Every row gives one point. Before rounding, the points of a table are all equally far from one centre. They may lie mostly on one side of it. Write the centre, to within rounding.
(in the rows, 100 means zero)

Points (8 x 2):
[[110, 59],
[67, 45],
[49, 55],
[47, 57],
[76, 44],
[45, 59],
[73, 44],
[80, 44]]
Centre: [78, 86]

Points (17 x 11):
[[139, 106, 178, 68, 102, 66, 128, 118, 126, 107, 96],
[99, 98, 113, 19, 117, 85, 113, 65, 88, 139, 134],
[142, 125, 129, 76, 43, 31, 115, 62, 54, 91, 116],
[141, 157, 106, 52, 104, 133, 89, 112, 97, 91, 95],
[108, 178, 120, 36, 117, 62, 97, 122, 80, 130, 140],
[116, 71, 116, 85, 119, 64, 88, 63, 52, 88, 157],
[69, 132, 119, 85, 152, 70, 117, 91, 122, 116, 161],
[148, 132, 89, 41, 82, 59, 120, 78, 47, 127, 151],
[138, 133, 109, 101, 99, 123, 81, 155, 90, 71, 145],
[109, 127, 122, 46, 99, 100, 97, 50, 147, 144, 90],
[134, 107, 114, 40, 60, 88, 92, 26, 95, 87, 103],
[113, 117, 140, 97, 94, 29, 93, 44, 115, 166, 154],
[98, 104, 163, 40, 101, 55, 112, 120, 120, 152, 148],
[109, 95, 154, 61, 73, 77, 92, 80, 110, 152, 195],
[118, 137, 126, 38, 100, 69, 50, 98, 50, 136, 151],
[115, 134, 107, 51, 63, 18, 68, 53, 68, 89, 147],
[106, 110, 85, 49, 129, 117, 71, 79, 96, 133, 95]]
Centre: [116, 121, 112, 86, 81, 73, 92, 95, 108, 109, 131]

Points (28 x 24):
[[137, 107, 82, 71, 114, 107, 81, 90, 142, 150, 89, 112, 109, 115, 73, 78, 39, 119, 91, 61, 122, 77, 90, 68],
[143, 106, 84, 41, 96, 112, 77, 92, 136, 113, 103, 64, 98, 79, 64, 105, 109, 97, 111, 33, 135, 82, 86, 88],
[186, 107, 130, 99, 115, 115, 75, 111, 134, 88, 82, 124, 101, 118, 102, 104, 110, 94, 91, 67, 137, 107, 85, 39],
[161, 74, 84, 109, 119, 110, 84, 101, 140, 101, 98, 99, 125, 115, 47, 75, 110, 71, 65, 86, 136, 117, 76, 74],
[99, 137, 115, 90, 87, 123, 87, 87, 131, 70, 99, 71, 96, 107, 111, 83, 105, 126, 95, 24, 149, 102, 65, 94],
[147, 63, 86, 79, 150, 96, 86, 121, 114, 85, 88, 116, 92, 98, 83, 115, 107, 86, 95, 62, 177, 79, 129, 64],
[132, 78, 88, 40, 103, 96, 107, 86, 111, 75, 66, 104, 75, 142, 85, 90, 96, 140, 79, 68, 195, 123, 59, 111],
[94, 36, 99, 30, 87, 94, 74, 106, 130, 112, 103, 101, 77, 116, 96, 114, 74, 103, 84, 54, 127, 83, 115, 77],
[171, 96, 111, 58, 94, 131, 70, 109, 162, 58, 68, 109, 100, 101, 84, 115, 110, 131, 38, 56, 143, 102, 91, 91],
[138, 90, 107, 57, 136, 95, 46, 114, 148, 86, 71, 104, 75, 138, 117, 67, 115, 78, 118, 131, 134, 89, 65, 115],
[108, 129, 73, 66, 132, 104, 105, 90, 121, 102, 85, 98, 101, 129, 77, 60, 56, 122, 76, 46, 135, 95, 93, 67],
[136, 108, 105, 81, 124, 129, 90, 78, 151, 90, 85, 97, 107, 152, 69, 70, 95, 100, 107, 43, 139, 128, 102, 118],
[110, 78, 109, 86, 128, 123, 89, 104, 168, 64, 100, 101, 130, 114, 48, 94, 106, 117, 99, 56, 118, 81, 50, 109],
[123, 96, 89, 66, 94, 130, 103, 113, 150, 127, 59, 56, 70, 151, 99, 78, 97, 129, 99, 80, 167, 83, 107, 97],
[145, 82, 110, 70, 168, 100, 62, 104, 133, 136, 61, 91, 119, 132, 77, 79, 104, 114, 89, 73, 144, 129, 70, 124],
[121, 80, 97, 83, 120, 123, 91, 82, 90, 143, 108, 72, 104, 118, 84, 86, 84, 143, 89, 44, 140, 61, 102, 124],
[135, 108, 90, 61, 126, 110, 57, 95, 160, 99, 115, 66, 91, 72, 112, 130, 74, 129, 85, 79, 146, 121, 116, 101],
[118, 125, 84, 85, 128, 75, 68, 90, 151, 93, 122, 95, 99, 125, 104, 125, 80, 84, 107, 63, 126, 29, 65, 110],
[112, 91, 101, 91, 138, 148, 100, 120, 176, 105, 103, 94, 113, 104, 107, 88, 132, 95, 76, 58, 113, 123, 111, 76],
[124, 64, 82, 59, 115, 102, 105, 51, 125, 108, 109, 55, 79, 111, 112, 92, 71, 84, 119, 67, 148, 89, 61, 101],
[145, 77, 102, 51, 93, 154, 83, 130, 139, 87, 81, 80, 97, 137, 91, 97, 116, 123, 72, 77, 139, 119, 87, 84],
[115, 71, 70, 30, 106, 99, 84, 76, 146, 97, 85, 135, 93, 105, 57, 116, 118, 97, 61, 56, 87, 48, 93, 88],
[117, 114, 78, 25, 153, 117, 121, 113, 147, 119, 85, 92, 105, 96, 103, 91, 126, 88, 42, 56, 147, 122, 75, 122],
[124, 114, 99, 101, 110, 136, 113, 128, 119, 114, 121, 64, 103, 80, 79, 104, 82, 123, 102, 39, 156, 82, 93, 112],
[128, 114, 86, 68, 118, 91, 77, 127, 131, 127, 105, 91, 75, 133, 119, 96, 74, 112, 91, 47, 164, 154, 84, 121],
[102, 99, 120, 94, 112, 141, 84, 104, 155, 105, 73, 105, 136, 99, 68, 90, 84, 109, 117, 85, 122, 88, 144, 129],
[134, 67, 104, 69, 108, 125, 86, 109, 160, 125, 121, 120, 116, 129, 72, 89, 71, 122, 80, 36, 132, 102, 56, 128],
[113, 75, 122, 68, 85, 138, 72, 95, 150, 118, 61, 97, 128, 97, 65, 110, 103, 105, 40, 50, 137, 72, 84, 68]]
Centre: [121, 95, 108, 87, 106, 85, 104, 95, 132, 106, 76, 116, 81, 93, 102, 100, 107, 108, 77, 86, 129, 90, 85, 114]

Points (29 x 24):
[[165, 79, 105, 106, 91, 89, 119, 150, 112, 88, 64, 117, 50, 160, 55, 68, 82, 90, 79, 82, 101, 134, 114, 60],
[99, 79, 133, 121, 66, 124, 129, 95, 107, 148, 95, 101, 44, 123, 36, 95, 135, 98, 120, 36, 72, 121, 114, 32],
[48, 91, 86, 98, 70, 137, 99, 75, 79, 130, 94, 103, 71, 132, 9, 101, 123, 79, 79, 92, 96, 129, 101, 77],
[144, 128, 89, 88, 119, 140, 133, 117, 100, 114, 152, 76, 128, 117, 27, 70, 91, 65, 101, 108, 50, 108, 93, 8],
[125, 126, 132, 123, 43, 89, 134, 98, 83, 107, 103, 116, 72, 139, 92, 60, 77, 56, 70, 124, 48, 94, 50, 27],
[112, 86, 63, 92, 79, 99, 80, 109, 104, 139, 111, 150, 73, 61, 32, 65, 120, 85, 119, 55, 88, 115, 102, 71],
[127, 101, 134, 100, 103, 158, 120, 86, 133, 64, 75, 94, 130, 161, 63, 71, 130, 31, 81, 53, 69, 122, 83, 32],
[125, 53, 144, 148, 61, 139, 119, 100, 66, 140, 77, 97, 89, 109, 62, 80, 85, 81, 165, 98, 65, 144, 80, 21],
[131, 95, 144, 101, 83, 102, 155, 85, 59, 70, 140, 84, 43, 126, 60, 78, 126, 94, 90, 62, 30, 153, 121, 53],
[107, 52, 124, 88, 62, 85, 146, 78, 77, 103, 54, 110, 87, 88, 70, 83, 85, 42, 138, 96, 65, 144, 75, 12],
[126, 66, 115, 105, 66, 137, 107, 122, 101, 95, 77, 139, 112, 119, 68, 76, 87, 62, 132, 66, 107, 176, 96, 27],
[155, 111, 123, 107, 101, 125, 168, 36, 138, 99, 108, 124, 56, 136, 89, 102, 134, 81, 84, 80, 109, 161, 83, 76],
[134, 87, 83, 120, 75, 53, 142, 77, 94, 89, 78, 107, 116, 122, 87, 67, 134, 69, 67, 53, 128, 108, 91, 60],
[152, 121, 130, 103, 128, 127, 124, 137, 145, 101, 119, 97, 68, 142, 5, 49, 117, 70, 104, 102, 74, 114, 76, 82],
[108, 89, 123, 120, 108, 131, 161, 40, 106, 85, 76, 104, 111, 106, 46, 105, 103, 19, 46, 104, 67, 118, 61, 49],
[115, 127, 126, 111, 114, 146, 121, 105, 79, 69, 65, 116, 77, 113, 47, 99, 102, 68, 112, 28, 106, 92, 126, 29],
[151, 91, 97, 94, 96, 95, 164, 97, 115, 117, 91, 127, 89, 101, 51, 62, 110, 65, 57, 86, 121, 103, 105, 36],
[108, 97, 132, 118, 81, 131, 126, 57, 128, 104, 69, 127, 55, 138, 58, 50, 110, 75, 65, 53, 116, 112, 72, 96],
[111, 85, 145, 132, 29, 89, 157, 99, 86, 88, 106, 99, 64, 108, 40, 38, 94, 91, 109, 91, 65, 126, 103, 87],
[100, 108, 146, 104, 62, 126, 114, 62, 81, 95, 111, 126, 79, 116, 40, 53, 44, 97, 134, 75, 58, 107, 59, 12],
[160, 89, 131, 82, 115, 98, 145, 84, 94, 83, 93, 88, 70, 158, 51, 70, 110, 56, 165, 100, 85, 117, 135, 27],
[130, 97, 144, 96, 77, 120, 116, 152, 82, 95, 111, 63, 39, 171, 46, 99, 94, 80, 106, 52, 66, 83, 81, 49],
[133, 107, 114, 137, 92, 78, 107, 84, 82, 68, 84, 114, 70, 102, 41, 97, 71, 66, 48, 67, 113, 140, 96, 28],
[103, 70, 121, 128, 84, 112, 122, 115, 83, 93, 25, 129, 21, 128, 49, 79, 129, 89, 97, 63, 57, 125, 109, 80],
[84, 92, 124, 122, 53, 141, 126, 84, 89, 130, 124, 115, 63, 136, 31, 99, 91, 50, 109, 67, 90, 120, 126, 100],
[151, 108, 138, 109, 73, 98, 155, 98, 76, 109, 145, 126, 74, 147, 83, 60, 75, 102, 81, 55, 103, 125, 83, 96],
[157, 70, 109, 156, 89, 125, 143, 102, 89, 80, 111, 100, 87, 150, 30, 100, 88, 49, 89, 82, 59, 98, 146, 32],
[138, 82, 139, 141, 145, 125, 151, 95, 128, 39, 116, 101, 72, 142, 45, 60, 92, 151, 138, 75, 50, 119, 100, 81],
[95, 78, 100, 117, 110, 107, 171, 108, 109, 163, 123, 94, 82, 113, 60, 89, 74, 97, 82, 49, 11, 132, 90, 63]]
Centre: [130, 92, 105, 104, 100, 114, 102, 84, 102, 92, 93, 95, 97, 113, 77, 107, 105, 100, 111, 97, 54, 108, 80, 77]

Points (31 x 24):
[[79, 95, 173, 108, 43, 111, 107, 71, 124, 132, 116, 72, 110, 130, 42, 120, 88, 159, 100, 115, 105, 106, 78, 79],
[136, 96, 164, 82, 82, 120, 133, 105, 114, 175, 195, 83, 86, 100, 22, 103, 105, 127, 102, 99, 89, 128, 92, 120],
[112, 103, 136, 103, 67, 168, 118, 98, 135, 95, 164, 71, 99, 92, 51, 93, 124, 150, 99, 125, 82, 59, 89, 112],
[94, 94, 174, 92, 75, 151, 87, 116, 112, 71, 131, 53, 114, 131, 66, 132, 112, 178, 128, 118, 114, 125, 84, 108],
[96, 140, 172, 139, 88, 152, 117, 105, 90, 96, 156, 86, 115, 90, 33, 116, 100, 139, 119, 100, 111, 86, 46, 116],
[103, 131, 143, 112, 27, 118, 126, 120, 150, 104, 179, 108, 92, 83, 40, 134, 83, 142, 116, 118, 98, 119, 68, 88],
[114, 105, 161, 132, 71, 164, 109, 88, 138, 110, 149, 99, 105, 133, 26, 56, 124, 139, 122, 129, 82, 141, 83, 123],
[137, 106, 152, 121, 45, 160, 115, 116, 147, 105, 153, 115, 101, 115, 29, 73, 90, 143, 112, 106, 100, 88, 91, 103],
[112, 104, 151, 118, 53, 153, 123, 79, 175, 91, 111, 74, 111, 122, 73, 93, 108, 131, 98, 134, 117, 107, 23, 99],
[176, 145, 150, 62, 66, 146, 138, 102, 123, 100, 145, 87, 101, 103, 53, 129, 117, 158, 102, 108, 111, 118, 62, 100],
[116, 99, 166, 68, 71, 141, 108, 144, 127, 86, 170, 103, 98, 147, 87, 109, 105, 170, 98, 75, 89, 113, 85, 110],
[121, 128, 132, 121, 68, 122, 98, 77, 111, 101, 146, 48, 105, 92, 39, 109, 117, 145, 114, 134, 96, 92, 70, 83],
[114, 97, 150, 124, 59, 101, 105, 87, 148, 89, 161, 110, 104, 112, 59, 116, 119, 147, 78, 100, 103, 137, 63, 129],
[103, 86, 145, 83, 64, 167, 100, 84, 104, 39, 99, 57, 127, 67, 43, 102, 106, 141, 96, 123, 84, 97, 91, 89],
[117, 84, 154, 106, 56, 149, 114, 87, 126, 94, 127, 113, 120, 91, 17, 88, 116, 147, 121, 91, 136, 143, 81, 94],
[122, 122, 183, 125, 102, 133, 107, 98, 140, 113, 143, 79, 101, 98, 41, 64, 130, 164, 107, 140, 107, 83, 78, 93],
[97, 121, 155, 87, 42, 151, 148, 93, 98, 116, 128, 100, 75, 90, 41, 104, 144, 163, 116, 87, 103, 130, 51, 119],
[72, 119, 147, 113, 53, 192, 130, 104, 178, 94, 136, 76, 129, 99, 62, 129, 99, 141, 83, 101, 98, 99, 52, 96],
[124, 79, 139, 128, 68, 139, 128, 80, 144, 123, 168, 74, 125, 102, 41, 113, 102, 171, 94, 99, 72, 140, 80, 85],
[120, 132, 130, 122, 72, 156, 157, 97, 136, 95, 143, 114, 108, 97, 44, 115, 100, 140, 106, 80, 107, 80, 73, 86],
[145, 116, 177, 103, 66, 123, 126, 121, 139, 100, 164, 93, 126, 88, 26, 129, 88, 152, 122, 97, 116, 142, 66, 74],
[124, 143, 137, 101, 59, 126, 92, 102, 163, 76, 172, 67, 119, 101, 38, 106, 68, 133, 86, 95, 112, 103, 73, 109],
[141, 74, 121, 111, 77, 146, 74, 119, 142, 100, 150, 119, 97, 100, 33, 81, 110, 126, 108, 104, 112, 102, 55, 106],
[130, 125, 150, 105, 68, 153, 155, 86, 117, 101, 125, 118, 100, 116, 29, 116, 121, 153, 103, 105, 128, 116, 54, 103],
[108, 99, 137, 110, 86, 157, 96, 69, 131, 111, 148, 106, 126, 113, 69, 88, 109, 154, 96, 117, 123, 94, 64, 64],
[95, 92, 121, 95, 70, 175, 122, 111, 152, 110, 123, 94, 84, 135, 35, 105, 84, 130, 102, 136, 93, 52, 82, 86],
[125, 116, 134, 106, 65, 119, 156, 91, 140, 93, 151, 96, 81, 70, 23, 115, 100, 147, 128, 76, 75, 107, 64, 118],
[110, 121, 159, 127, 79, 185, 77, 103, 172, 113, 137, 81, 121, 90, 31, 95, 118, 139, 88, 111, 123, 114, 70, 100],
[100, 108, 165, 111, 84, 136, 116, 115, 171, 78, 130, 83, 116, 96, 22, 121, 82, 128, 101, 141, 142, 75, 49, 116],
[131, 113, 143, 114, 41, 111, 150, 86, 118, 122, 158, 86, 95, 98, 46, 97, 91, 173, 89, 107, 111, 92, 79, 88],
[123, 121, 149, 86, 95, 186, 110, 91, 139, 78, 136, 83, 114, 105, 66, 146, 98, 135, 78, 81, 102, 84, 87, 88]]
Centre: [96, 114, 139, 81, 103, 135, 128, 138, 119, 129, 100, 85, 111, 74, 84, 88, 63, 122, 91, 129, 85, 144, 83, 124]
